Each row of a before or after table is a point. The points were changed in one or more steps. Then noise was added and the rows were shuffled. The steps act on columns, c1 being the first. Write out the steps. A step turns or swaps two columns, mirrors them in a line or flattens them onto one, adds a multiple of one to another, or multiplies or shifts one. Angles are multiples of 10 degrees, from the lower column toward the higher: turns from -170 to 170, lines from 10 to 170 but not 90. Use the fewest steps. Two steps may share a column if one is a turn and the other turns, adds or multiplies; they go together, in the order done. Otherwise the lowest column goes first.

Before (9 x 2):
[[-24 -16]
 [ 32   7]
 [-15  27]
 [ 25  23]
 [-45  40]
 [ 52 -16]
 [-29 -49]
 [ 49 -33]
 [-26 -31]]
After, 9 rows:
[[ 26   0]
 [ 49 -17]
 [ 40  -4]
 [ 13  61]
 [-16 -58]
 [ -8  31]
 [-37   3]
 [-25 -50]
 [-29 -21]]
Steps: mirror c1 and c2 in the line at 110 degrees

Before:
[[-25  -8  14   6]
 [ -5 -11  15   6]
 [  5 -44   8   7]
 [-11  -5  14   4]
 [  6  -6  12   6]
 [  2 -10 -11   5]
 [ -1  -6 -11  60]
 [  3 -11   8   9]]
After:
[[ 13   3  15  -8]
 [  7   6  29   8]
 [ 12   4  30   1]
 [ 23  49 -23 -27]
 [ 41 -12  17 -10]
 [ 12  15  28  18]
 [  5  -2  24  -9]
 [ 11  -2 -26  -5]]
Steps: turn c1 and c4 by -120 degrees; turn c1 and c2 by 70 degrees; multiply c3 by 2

Before, 14 rows:
[[ -8 -26 -39  16  -6  -9  13  20]
 [ 30 -32   3   7  -2 -45  16 -51]
 [-28  29  37  31   8 -24 -26  25]
 [ 12 -11 -40  11  16  -4   8  16]
 [ -6   3  55  24   3  -9 -28  21]
 [  9 -40   0  35 -10 -24   5 -45]
 [-11  38  46  43  10 -39   3  36]
 [-27  -7 -34  -3   9 -33   2   3]
 [  4  19  51  30  23 -25 -48  11]
 [-14 -19 -16   2  27 -27   8  27]
 [-22   1 -53  24 -14 -23  -8  23]
 [ 10  21  40  22  -3 -53 -32  43]
 [ 17   2  -8 -15 -25 -22  24 -34]
 [ -1  14 -42  18  28 -19   4  15]]
After, 14 rows:
[[ -6   4  52 -11 -20  21 -18  21]
 [-10  38  32  -8  -6  59   9  37]
 [  8 -40  -7 -11  10  41  -2 -44]
 [ 11 -11 -41  -6  -5  12  18  15]
 [  1  14 -48  -1 -19  27  20  15]
 [ 17   2 -14  24  36   7   3 -34]
 [-27  -8 -45  22  -5  23   8   4]
 [  9  22  25  17 -17  58 -26  42]
 [-13 -18 -24  16 -17  22  23  27]
 [ 29 -32 -11  23  13  39   8 -50]
 [ -7 -24 -42  -7  13  17   7  21]
 [-23   1 -60  -3   5  33 -14  24]
 [-28  27  31  -8 -24  39 -16  26]
 [  4  18  44  -5 -49  38 -22  10]]
Steps: add 0.3 times c6 to c3; turn c4 and c6 by 140 degrees; mirror c5 and c7 in the line at 70 degrees
